Every row gives one point. Each copy is the shape, with its points in the same order, turned, moved and blurred by noise. Some copies are also mirrored. Which?

Shape, 8 rows:
[[ 0.34  0.54  1.03]
 [ 0.50  1.66  0.39]
 [ 1.44 -0.41  1.55]
 [ 1.19  1.13 -0.18]
 [ 1.28  0.15  0.30]
 [-2.59 -2.02  0.26]
 [ 1.83  0.31 -5.51]
 [ 0.99  1.64 -0.22]]
Copy 1 (8 x 3):
[[ 2.02  1.11  0.73]
 [ 2.02  1.81 -0.38]
 [ 0.88  2.04  1.72]
 [ 1.21  1.73 -0.76]
 [ 0.57  1.60 -0.04]
 [ 1.00 -2.51  1.02]
 [-2.56  0.59 -4.77]
 [ 1.86  1.98 -1.19]]
Copy 1 is: mirrored
Copy 2:
[[-0.57  1.06  0.65]
 [-1.12  1.76 -0.14]
 [ 0.32  1.31  1.63]
 [-0.17  1.84 -0.53]
 [ 0.48  1.61  0.29]
 [ 0.24 -2.98  0.43]
 [ 3.80  1.89 -4.47]
 [-0.69  2.07 -0.96]]
Copy 2 is: only turned
Copy 3, 8 rows:
[[ 0.41  1.34  0.23]
 [-0.41  0.95  1.51]
 [ 1.78  1.57  0.34]
 [ 0.64  0.30  1.42]
 [ 1.21  0.63  0.56]
 [-1.20  0.30 -3.15]
 [-0.05 -5.17  2.36]
 [-0.17  0.24  2.08]]
Copy 3 is: mirrored

Shape:
[[-2.03  1.86 -1.60 -0.64 -0.14  0.00]
 [-0.83 -2.42 -1.35 -1.26 -0.85  2.72]
 [ 1.80 -0.45  3.66  2.52 -0.53 -0.02]
 [ 2.57 -1.91  2.13 -1.25  0.63  0.32]
 [ 1.38 -2.06 -0.12  0.83  0.02  0.94]
 [-0.32 -2.73 -1.39 -0.60  2.33 -0.79]
 [ 2.62 -1.30 -0.85  3.16  1.97 -0.34]
 [-0.64 -1.82 -1.30  1.11  1.18  3.00]
 [-0.33  1.78  2.10 -0.63 -0.69  1.72]]
Copy 1, 9 rows:
[[-1.81  1.58 -1.62 -1.55 -0.50 -0.29]
 [-0.75  1.11  1.29  0.35  3.47 -0.20]
 [ 2.73 -1.12  0.12 -0.24 -0.79  4.11]
 [ 0.63 -3.60  1.08 -0.38  1.32  1.94]
 [ 0.36 -0.76  1.15  1.46  1.25  1.43]
 [-3.00 -0.92  1.66  0.68  0.26  0.62]
 [ 0.53 -1.78  0.79  2.91 -2.02  1.36]
 [ 0.01  1.74  2.66  1.43  0.79 -0.48]
 [ 1.73  0.57 -0.62 -3.51  0.63  1.20]]
Copy 1 is: only turned
Copy 2, 9 rows:
[[-1.83 -0.55  0.40 -0.20 -2.23  0.70]
 [ 1.90 -0.57 -0.45 -2.64 -1.15  3.29]
 [ 0.84  0.09 -1.89  0.77  4.74 -1.21]
 [ 2.84 -1.92 -2.21  1.61  2.36  0.90]
 [ 1.96  0.98 -0.99  0.48  1.14  2.00]
 [ 1.23 -1.02  0.82  1.92  0.60  3.43]
 [ 1.43  2.65 -1.33  3.26  2.17  2.11]
 [-0.09  0.59 -1.36 -0.84  0.21  4.23]
 [-0.81 -1.52 -2.48 -1.25  1.06 -0.84]]
Copy 2 is: only turned
Copy 3:
[[-0.58  0.95  0.23 -1.48  2.37 -2.24]
 [ 0.41 -0.45 -2.05  0.32  2.00  2.30]
 [-1.01 -0.82  1.72  0.02 -4.10  0.36]
 [-2.10  1.95 -0.21  0.21 -2.00  2.70]
 [ 0.67  1.13 -0.30  0.68 -0.79  2.01]
 [ 1.22  4.03 -0.97 -1.38  0.47  1.98]
 [ 1.56  2.97  1.86  1.97 -2.10  0.48]
 [ 1.61  0.03  0.81  0.74  1.40  2.13]
 [-2.67 -1.13  1.40 -1.06  0.18  0.16]]
Copy 3 is: only turned
Copy 4:
[[ 1.43 -0.79 -1.81  0.70 -1.32 -1.06]
 [ 1.62 -0.01  0.35  2.23  1.89  2.23]
 [-3.72  0.78  2.32 -0.90 -2.23  1.96]
 [-0.84  3.20  2.83 -0.34  0.26  1.30]
 [-1.49  0.53  1.52  0.74  1.26  1.13]
 [ 0.41  0.79 -0.28 -1.65  2.93  0.07]
 [-4.19  0.53  0.63 -0.35  2.03 -0.85]
 [-1.06  0.06 -1.27  1.75  2.13  2.03]
 [-0.11  1.35 -0.10  1.32 -3.20  1.41]]
Copy 4 is: only turned
